Each point is reached from the start by the listed moves, each made 0, 1 or 2 times, or once backwards (-1), plus a little noise. Say if it took an odd or an even number of moves. Then give how often each move was made.
In the rows, zero is written as 128.

Moves:
(1): [141 132 123 118 133 141]
(2): [134 133 118 134 126 115]
(3): [146 161 156 138 154 150]
Start: [127 130 141 112 122 128]
Points:
[170 178 143 124 149 139] => even (1, 2, 1)
[178 197 193 123 180 183] => odd (1, 0, 2)
[128 106  99  98  99 108] => odd (1, 1, -1)

Moves:
(1): [144 131 130 128 142 135 134 147]
(2): [126 135 133 121 112 138 159 151]
(3): [106 135 149 134 134 135 121 133]
(4): [140 110 146 147 111 151 118 146]
(5): [126 126 130 148 130 125 137 134]
(6): [143 132 119 129 136 143 138 114]
(7): [135 133 144 124 121 131 137 125]
(8): [127 104 137 113 132 130 147 121]
Start: [123 132 123 132 121 128 127 121]
Points:
[127  64 184 158  85 214 208 187] => even (0, 2, 1, 2, 1, 1, -1, 2)
[ 84 127 114  88 155 113 132  97] => odd (0, 0, 1, -1, -1, 0, -1, 1)
[154  89 203 175 113 203 172 223] => even (2, 1, 1, 2, 1, 0, 0, 1)

Moves:
(1): [133 114 105 131 121 128 127 155 115 142 149 126]
(2): [124 146 139 121 131 155 141 152 122 136 129 136]
(3): [134 132 165 130 119 134 110 144 124 126 126 113]
(4): [135 110 141 104 110 145 151 106 125 115 143 139]
(5): [137 144 117 144 126 133 127 131 129 103 133 110]
(6): [130 104 115 131 145 142 129 123 131 131 109 120]
(7): [125 127 120 120 116 121 135 128 114 154 114  90]
(8): [107 115 130 140 130 120 137 133 130 134 118 129]
(9): [120 137 119 135 142 132 119 121 155 137 151 118]
(10): [124 146 149 140 138 115 131 121  98 142 135 131]
(11): [119 128 110 111 119 133 111 138 104 103 142 114]
(12): [148 124 121 102 159 113 164 138 123 115 127 107]
Start: [137 122 123 138 132 118 108 123 134 114 122 144]
Points:
[ 97  79  16  91 109  97 121 218 101 109 190  51] => odd (2, 0, 0, 0, 0, -1, 1, 2, 1, -1, 2, 1)
[158 114 215 120 125  94  52 121  22 118 108 120] => even (0, -1, 2, 0, -1, 1, 0, -1, -1, 2, 1, 0)
[101 144 158 249  94 101  81  96 177 134 204 123] => even (1, -1, 1, 1, 2, -1, 0, 2, 2, 1, -1, -1)

Moves:
(1): [133 136 125 130 129 133 128 135 135 132 131 120 129 120 122 127 135 131
 125 143 120 125 112]
(2): [129 131 134 129 130 120 130 129 137 128 128 130 121 123 135 132 133 121
 128 134 121 137 126]
(3): [126 107 143 131 128 115 131 126 115 124 121 121 123 135 123 127 123 125
 123 140 122 123 123]
(4): [130 126 119 125 110 127 126 122 131 120 142 120 121 129 120 132 135 127
 132 124 135 140 126]
(5): [125 131 138 134 130 131 135 127 128 127 123 135 139 128 123 142 110 132
 124 125 129 135 117]
(6): [123 125 132 128 124 134 133 121 127 134 133 128 125 136 128 124 122 132
 123 131 125 123 122]
(7): [127 133 149 124 127 129 137 123 135 140 116 123 112 133 124 129 129 127
 137 133 136 133 135]
(8): [126 128 124 140 130 133 120 134 120 139 123 116 130 124 129 124 140 124
 134 132 123 132 122]
(9): [130 118 129 136 126 135 135 126 139 122 119 139 139 143 130 131 127 133
 118 122 128 127 124]
(10): [145 139 110 135 139 135 124 124 122 137 136 117 114 118 127 127 118 137
 124 134 121 129 132]
(11): [127 129 132 124 120 134 127 141 137 130 127 145 131 134 131 130 131 136
 142 128 140 135 135]
(12): [128 130 124 116 126 131 120 128 118 125 117 130 116 127 125 130 135 140
 122 122 117 137 124]
(13): [133 125 130 122 120 132 124 128 131 131 136 129 132 131 132 132 133 128
 120 125 130 118 131]
(14): [115 124 128 127 105 126 142 139 131 128 125 132 126 136 127 148 128 130
 124 127 131 130 123]
(15): [129 121 117 121 129 133 123 125 138 132 124 123 122 135 141 127 140 134
 148 131 125 130 116]
(16): [126 135 127 113 135 139 116 138 128 134 142 139 123 135 124 125 127 121
 131 116 151 118 129]
(17): [116 112 122 121 124 126 107 127 129 136 143 125 127 137 123 143 145 136
 133 114 129 132 123]
(18): [126 124 127 128 128 135 128 132 132 125 118 128 123 121 134 126 130 135
 125 135 141 125 130]
(19): [125 138 107 127 126 128 124 112 129 132 126 129 132 133 128 134 116 124
 123 130 125 133 123]
(20): [132 141 127 140 133 129 137 117 138 143 132 159 137 120 134 127 136 137
 123 132 127 123 107]
Start: [130 128 136 111 124 124 117 123 123 120 119 132 114 109 136 126 149 132
 133 125 122 125 131]
Points:
[ 72 108 115  84  66 147 129 104 156 155 101  99  99 181 128 211 120 155
 151 131 112 159  61] => even (1, 0, 0, 0, 2, 2, 1, 0, 0, 0, 0, 0, 0, 2, 2, 0, 1, 0, 2, -1)
[ 87 119 171 148  88 147 163 117 232 179  52 249 144 148 194 161 210 167
 161 134 177 144 126] => even (-1, 1, -1, -1, -1, 0, 2, 1, 2, -1, 2, -1, 0, 1, 0, -1, 1, 2, 1, 2)
[143 135  23  47  70 173  59 145 141 142 230  58  79 133 128 129 179 120
 164 131 162  91 100] => even (2, -1, 0, 2, -1, 1, -1, 0, -1, 1, 0, -1, 2, 1, 2, 2, 0, 0, 1, -1)

Moves:
(1): [126 126 134 130 129 116 118 127 125 122 137 125 122 130 131 126 128 129
 137 122 119 122 132 122 125 119 131]
(2): [116 139 133 128 120 121 133 138 121 141 126 120 117 123 131 132 129 119
 126 136 126 125 134 134 126 124 136]
(3): [140 116 111 141 121 138 138 121 135 140 130 111 124 132 144 133 138 113
 118 126 127 110 113 128 121 133 126]
(4): [131 132 127 135 128 127 136 130 124 126 124 135 138 135 127 125 127 126
 130 124 131 129 133 129 135 137 122]
(5): [110 126 125 127 135 124 114 123 148 124 112 127 137 135 135 127 111 131
 133 122 121 146 133 140 139 135 135]
(6): [123 134 126 121 123 131 122 134 130 126 123 121 125 129 128 136 131 126
 132 125 120 128 136 113 128 129 118]
(7): [152 131 115 138 115 131 131 130 128 127 133 125 132 117 125 144 130 131
 133 128 118 126 129 133 113 136 133]
(8): [136 135 125 127 130 117 124 130 124 130 135 134 122 130 134 127 134 131
 126 132 120 127 130 131 142 118 119]
(9): [126 134 131 124 128 134 127 121 128 122 128 125 130 128 121 128 125 129
 126 138 133 122 136 123 131 130 133]
(10): [122 115 119 127 121 123 131 129 129 133 129 132 121 139 132 126 119 130
 137 136 127 138 143 133 127 121 122]
(11): [122 120 122 131 133 130 122 137 115 128 125 120 134 119 121 126 124 135
 132 134 122 117 132 125 125 130 119]
(12): [131 135 136 142 135 125 132 128 133 123 130 134 124 111 135 128 111 117
 129 123 129 121 128 118 136 119 121]
(13): [126 136 138 136 130 124 115 133 129 133 146 128 131 124 138 134 128 128
 130 129 138 127 126 122 124 136 124]
(14): [126 130 138 120 135 125 123 131 127 120 143 141 115 134 127 125 129 121
 121 131 126 135 120 134 122 121 121]
(15): [127 135 127 126 109 107 117 140 130 141 133 141 138 130 119 123 129 140
 116 109 131 126 120 133 126 124 127]
(16): [127 132 110 117 139 112 120 134 122 124 132 115 133 114 129 128 137 128
 128 141 137 123 138 130 126 123 134]
(17): [132 118 133 130 133 123 132 130 137 122 124 131 131 126 125 129 127 130
 131 131 129 122 114 128 130 122 131]
(18): [126 115 133 122 124 125 128 136 130 127 127 127 127 124 139 135 134 132
 125 131 132 121 134 124 125 133 123]
(19): [121 121 128 120 123 133 134 120 136 127 126 132 137 123 137 132 130 115
 136 118 128 122 126 118 128 133 124]
(20): [128 137 128 123 123 126 135 137 116 130 120 124 135 133 132 124 129 140
 132 122 132 128 132 138 128 131 119]
(21): [122 124 111 135 130 127 110 127 128 123 144 117 112 118 117 133 129 119
 133 125 141 141 123 136 133 132 132]
(22): [129 121 136 142 130 122 125 117 131 121 122 133 138 121 132 130 125 136
 125 138 137 129 127 124 121 137 121]
(23): [122 129 129 139 131 132 132 130 155 136 135 116 128 133 140 123 149 129
 127 129 121 139 127 130 138 138 118]
(24): [129 129 142 139 121 137 121 131 132 124 129 121 143 125 133 126 126 130
 131 119 118 126 125 133 128 118 131]
Start: [133 131 125 124 124 141 126 115 131 130 122 138 138 125 135 129 125 126
 114 119 125 116 118 105 138 136 121]
Points:
[ 53 159  75 137 102  36  29 187  62 144 141 115 139 118 120 133 116 194
 136 182 158 168 232 157 165 163  74] => even (0, 2, -1, 2, 1, 1, 0, 2, 1, 2, 2, -1, 1, 0, 1, 1, -1, 1, -1, 1, 2, 2, 0, 0)
[182  88 112 188 154 182 187 110 153 138  63 102 216 147 148  89 153 151
  81 135 107  38  69 115 188 150  92] => odd (-1, -1, 2, 2, 0, -1, -1, 1, 1, -1, 2, 0, -1, -1, 0, 0, 2, 0, -1, 0, -1, 0, 1, 1)
[141 160 191 147  95 172 138 124  81 110 186 140 119 112 148 156  79  80
 165 111 121  65 150  67  97 121 120] => odd (2, 1, 0, 1, -1, 0, 1, -1, 2, 1, 0, 1, 2, 1, -1, -1, 0, 0, 1, 1, 0, -1, -1, 1)
[173 151 123 166  73 107  90 124 121 114 154 130 151  76 149 148  97 103
 122  46  75  78  80 161 117  94 154] => even (2, 1, 1, 0, 1, -1, 2, 1, 0, -1, 0, 1, -1, 1, 1, 0, 0, 0, 1, 1, 1, 0, -1, 2)
[107  61 195 147 130  55  60 120 138  82 140 201 124  49 124 125  77 132
  94  86 126  39  59  49 138  76  83] => odd (2, 0, 0, -1, 0, 0, -1, 1, 0, -1, 2, 2, -1, 1, 2, -1, 2, 2, 1, -1, 1, 2, -1, 0)
[ 92 150  93 140 171 152 159 106 108 118 121 115  74 104 110 105  81  57
 135 114 166 142 120 127 189 129 137] => odd (0, 1, 0, 1, 0, -1, -1, -1, 0, 0, 0, 2, -1, 0, -1, 0, 0, -1, 0, 1, 2, -1, 0, -1)
[ 50 208 178 134 137   7  17 181 193 126 165 132 194  36 188 134 103 123
 144  81  99  80 136  78 200  90 112] => odd (2, 2, -1, 0, 2, 1, 0, 2, 1, -1, 1, 2, 2, 0, 2, 2, 2, 0, 2, 0, 0, 0, 1, 1)
[189 168 145 229 104 126  79 118 158  97 216 127 165 124 174 157 143 130
 133 137 105 122 113 125 132 149  61] => odd (1, 0, 1, 2, 0, 1, 2, 2, 2, 1, 0, 0, 2, 2, 0, 0, 1, -1, 0, 1, 1, 2, 1, 2)

Moves:
(1): [121 135 134 131 137 126 118 139 131 137 126 129 128 130 122 126 133 121
 127 121 124 123 128 134 132]
(2): [143 126 132 139 138 136 115 116 131 125 126 125 125 129 122 131 127 124
 136 128 120 118 110 138 115]
(3): [125 136 130 124 132 126 135 126 127 130 126 122 132 128 129 130 132 133
 121 127 127 128 118 118 129]
(4): [124 127 127 132 125 134 128 127 130 131 131 134 127 127 124 128 137 129
 115 132 133 126 122 128 120]
(5): [124 128 132 126 131 128 134 123 140 116 128 133 120 132 124 132 129 121
 122 123 124 125 126 121 123]
(6): [111 120 122 132 125 118 127 118 121 113 135 125 118 123 111 120 123 139
 139 137 111 121 120 122 128]
(7): [132 127 129 120 119 129 128 125 127 122 128 126 129 131 133 128 124 132
 125 130 135 127 127 136 131]
(8): [125 137 126 139 142 137 133 135 147 125 134 130 119 130 123 123 121 122
 117 123 139 126 125 131 133]
(9): [122 126 125 130 121 122 130 127 116 140 129 110 144 122 129 127 128 120
 121 118 121 120 118 120 118]
(10): [133 121 144 114 143 118 120 119 137 117 129 129 119 126 122 124 131 130
 127 120 136 140 141 140 122]
(11): [125 136 122 124 132 123 127 128 128 127 136 126 121 127 130 121 137 119
 128 143 121 129 123 124 121]
(12): [130 123 129 130 128 134 127 135 131 138 126 131 124 131 122 127 122 127
 129 130 131 128 137 137 141]
(13): [139 124 132 127 122 135 141 135 118 117 134 123 133 138 138 113 132 124
 146 146 116 117 136 140 130]
(14): [129 127 131 131 126 145 127 141 131 126 133 126 133 121 119 137 131 136
 119 142 120 127 134 132 126]
(15): [121 114 132 136 134 132 124 144 133 128 124 128 128 125 138 129 134 130
 132 125 124 125 130 129 132]
(16): [123 130 123 128 140 139 121 118 131 125 125 132 136 121 132 121 126 118
 119 128 135 127 130 116 136]
(17): [122 139 121 129 129 128 120 122 129 126 134 129 118 126 126 120 131 126
 129 123 128 118 130 131 126]
(18): [124 133 128 121 128 123 131 131 132 124 119 121 129 126 121 127 130 137
 127 135 133 127 129 120 124]
(19): [127 137 126 121 129 125 128 139 126 134 108 127 132 137 123 119 129 134
 123 131 121 130 133 129 121]
(20): [130 124 142 130 124 136 127 135 125 123 124 127 125 128 123 127 133 132
 128 129 128 137 127 134 130]
(21): [119 118 128 119 127 128 143 137 135 127 131 124 132 132 129 123 124 125
 130 119 123 141 120 119 134]
(22): [132 118 128 128 131 131 119 131 120 136 135 138 127 132 134 123 126 129
 132 124 126 120 130 124 135]
(23): [130 130 131 134 120 121 126 129 134 121 131 129 130 130 125 127 137 131
 124 124 122 132 128 122 129]
(24): [126 130 125 129 136 125 131 129 120 129 127 120 133 132 124 132 134 126
 126 121 127 123 123 121 126]
Start: [132 135 129 124 117 132 128 121 131 127 125 130 130 141 146 130 133 126
 123 127 124 131 129 122 129]
Points:
[ 76 171 113 148 205 214  83 133 208 149 121 161  89 144  81  91 107  91
  52 128 111  66  58  89 154] => odd (2, 2, 2, 1, 2, 1, 1, 2, 0, -1, 1, 2, -1, 1, 0, 2, 1, 1, 1, 0, 1, 2, -1, -1)
[195 107 168 164 113 249 114 147 103 120 101  95 204 136 193 118 125 101
 113 163 123  64  97 154 117] => odd (0, 2, 0, 0, 0, -1, 2, 1, 2, -1, -1, -1, 2, 1, 1, 2, -1, 1, 0, 2, -1, 1, -1, -1)
[ 78 135  94 150 136 143 138 142 156 132 105  81 179 120  79 111 116 138
  49  87 135 129 115  46 139] => even (-1, 0, -1, 0, -1, 1, 0, 2, 2, 0, -1, 1, -1, 1, 0, 2, 0, 2, 1, 0, 1, 0, 2, 2)

Moves:
(1): [133 133 130 129 122 118 141 124 135 119 134 122 123 129 130 132 124 131
 131 128 127 127 125 130 135 122 119]
(2): [127 121 129 126 117 124 133 133 120 128 138 132 117 132 127 113 124 121
 128 129 127 133 124 131 129 137 125]
(3): [130 127 135 116 130 120 132 146 129 137 108 124 136 132 129 111 123 134
 121 127 132 123 123 132 133 124 108]
(4): [127 139 137 123 135 132 132 125 142 134 132 133 124 141 122 132 128 120
 126 136 120 137 121 130 123 138 130]
(5): [137 122 130 131 119 122 129 133 125 132 126 131 128 125 126 137 123 133
 134 131 131 123 122 119 126 128 125]
(6): [124 124 129 125 131 123 123 128 130 115 130 130 124 118 125 131 129 123
 125 137 127 141 128 129 127 122 127]
(7): [117 121 125 117 119 136 125 120 131 100 137 134 133 133 112 122 122 127
 139 129 133 123 124 117 120 117 130]
(8): [121 130 129 123 120 141 128 123 133 128 129 137 126 125 129 132 131 132
 134 125 124 134 135 114 135 123 129]
(9): [131 128 124 137 128 136 135 116 127 117 130 135 123 130 133 130 124 126
 126 134 135 136 123 127 131 111 119]
(10): [151 132 137 121 135 127 126 117 134 131 137 129 127 132 134 127 125 136
 118 126 129 142 133 128 118 135 121]
(11): [136 121 134 125 132 119 134 137 123 125 128 125 124 124 135 126 129 131
 131 133 129 128 132 115 121 127 125]
(12): [116 135 131 123 129 127 123 125 122 141 129 118 128 116 126 128 127 117
 137 129 136 133 126 127 124 128 127]
(13): [133 136 129 139 105 130 126 118 120 129 119 125 133 120 120 125 140 121
 132 129 130 132 130 131 130 141 136]
(14): [117 113 143 132 123 124 123 120 124 124 132 137 132 125 127 126 129 123
 130 130 121 137 127 133 126 130 126]
(15): [129 126 130 129 132 136 141 127 122 131 123 123 114 125 128 123 126 132
 122 128 122 132 126 142 127 138 125]
(16): [130 139 133 120 133 124 131 116 117 131 125 135 132 123 146 119 119 133
 137 131 134 126  98 128 128 135 127]
(17): [116 128 133 130 118 131 107 135 127 132 117 133 116 140 132 133 136 130
 131 130 130 125 126 140 129 123 128]
(18): [126 122 127 130 138 128 130 127 129 123 130 122 130 126 126 120 133 131
 115 132 126 125 119 121 137 127 132]
(19): [135 125 127 123 119 131 136 120 130 133 124 134 122 123 131 121 125 132
 123 122 129 118 138 127 135 130 140]
(20): [126 124 129 134 137 131 122 116 128 126 128 130 118 113 128 125 135 125
 127 124 120 126 129 118 126 114 119]
(21): [128 125 135 136 130 132 128 129 137 135 128 134 126 130 126 131 139 129
 140 125 138 131 126 128 131 129 129]
(22): [128 130 128 144 139 120 126 126 121 131 128 120 122 125 120 127 120 123
 129 122 132 137 128 130 135 129 128]
(23): [128 138 135 135 141 135 134 138 136 128 143 124 122 121 130 127 109 127
 128 139 133 126 133 130 115 129 118]
(24): [130 132 139 130 121 139 130 132 117 136 131 125 127 120 130 129 126 134
 131 106 130 119 126 122 132 124 137]
Start: [128 128 129 137 136 122 137 125 131 120 138 133 129 133 144 128 127 129
 131 122 114 125 136 142 137 133 130]
Points:
[135 186 199 139  89  91 126 167 113 182  61 120 119 127 151 116 113 133
 173 118 121  70 112 127 135 143 115] => odd (1, -1, 2, 2, 1, -1, 0, 0, -1, -1, 2, 0, 2, 0, -1, 1, 2, -1, 1, 1, -1, 1, 1, 1)
[121  94 139 123 197  95  77 106 146  36 137 137 142 147 127 118 132 146
 127 118 160 183 121 109 139  46  86] => odd (0, -1, 1, -1, -1, 2, 2, 0, 1, 2, 1, 0, -1, 0, -1, 0, 1, 1, -1, 0, 1, 2, -1, 0)
[173 106 148 156 136 129 201  54 132  90 148 182   7 129 167  84  92 142
 102 154  99 194 102 135 177 131  89] => even (1, 2, 0, 1, 1, 1, 0, 2, 2, 1, 1, -1, 0, 0, 2, 1, 1, 1, 2, 1, 0, 2, 0, -1)
[124 103 161 171 167 167 160  16 147  38 215 166 107  36 148 139  84 152
 139 150 103 158 104  74 126  78  87] => even (1, -1, -1, -1, 2, 1, 1, 2, 1, 1, -1, 0, 0, 2, 1, 1, -1, 2, 0, 2, 0, 0, 2, 0)
[ 95  80 182  98  46  92  63 142 103 148  94 128 152 154 106  86 151 127
 126 105 138 149 139 180 144 159 106] => odd (0, 1, 2, -1, 1, 0, 1, 0, -1, 2, -1, 2, 1, 2, 0, -1, 2, 1, 0, -1, 0, 0, -1, 0)
[124  98 177 164 145  86 137  47 183  97 154 156  99 112 108  68 150 111
  89 118  78 174 141 139 199 137 115] => even (2, 1, 1, 1, -1, 1, 0, 1, -1, 1, -1, -1, 1, 2, -1, 0, 0, 2, 2, 2, 1, 2, 0, -1)
[171 161 169 157 179 122 199   9 121 103 188 114  63  51 139  60  78 123
 131 117 132 183  70 146 141 159  87] => odd (2, 1, 0, 0, 0, 1, 1, 0, 0, 2, -1, 1, 1, 0, 2, 2, -1, 1, 1, 2, 1, 2, 1, 0)
[ 49 123 136 138 136 146  96 118 147  90 104 111  88 141  85 115 158  84
 105 189 119 187 104 195 137 118  92] => odd (0, 0, 1, 1, 0, 2, 1, 0, 1, 0, -1, 2, 1, 0, 2, -1, 2, 2, -1, 0, 0, 0, 0, -1)
[ 95 130 143 174 104 175 132  63 166 120  88 206 107 173 166 124 176 137
 148 145 130 123 109 162 190 116 158] => even (0, -1, 0, 1, -1, -1, 0, 1, 2, -1, 0, -1, 1, 1, 0, 1, 2, 1, 2, 0, 2, 0, 0, -1)
[143 121 159 164 128 120 143 109  73 159  69 125  68  81 152  89 142 140
 168 119 176 195  63 114 181 105  46] => odd (0, 1, 2, -1, 2, 1, 0, 2, 2, 1, 1, 2, 1, -1, 2, 1, 1, 1, -1, 1, 2, 2, -1, 0)
[ 79 156 128  99 137 134 116 134 159  81 118 140  75  79 166 125  73 156
 153 126 122  62 142 142 143  40  87] => odd (2, -1, 1, -1, 0, 2, 1, 1, -1, -1, -1, 0, -1, -1, 0, 1, 2, -1, 2, 2, -1, 0, 2, 0)
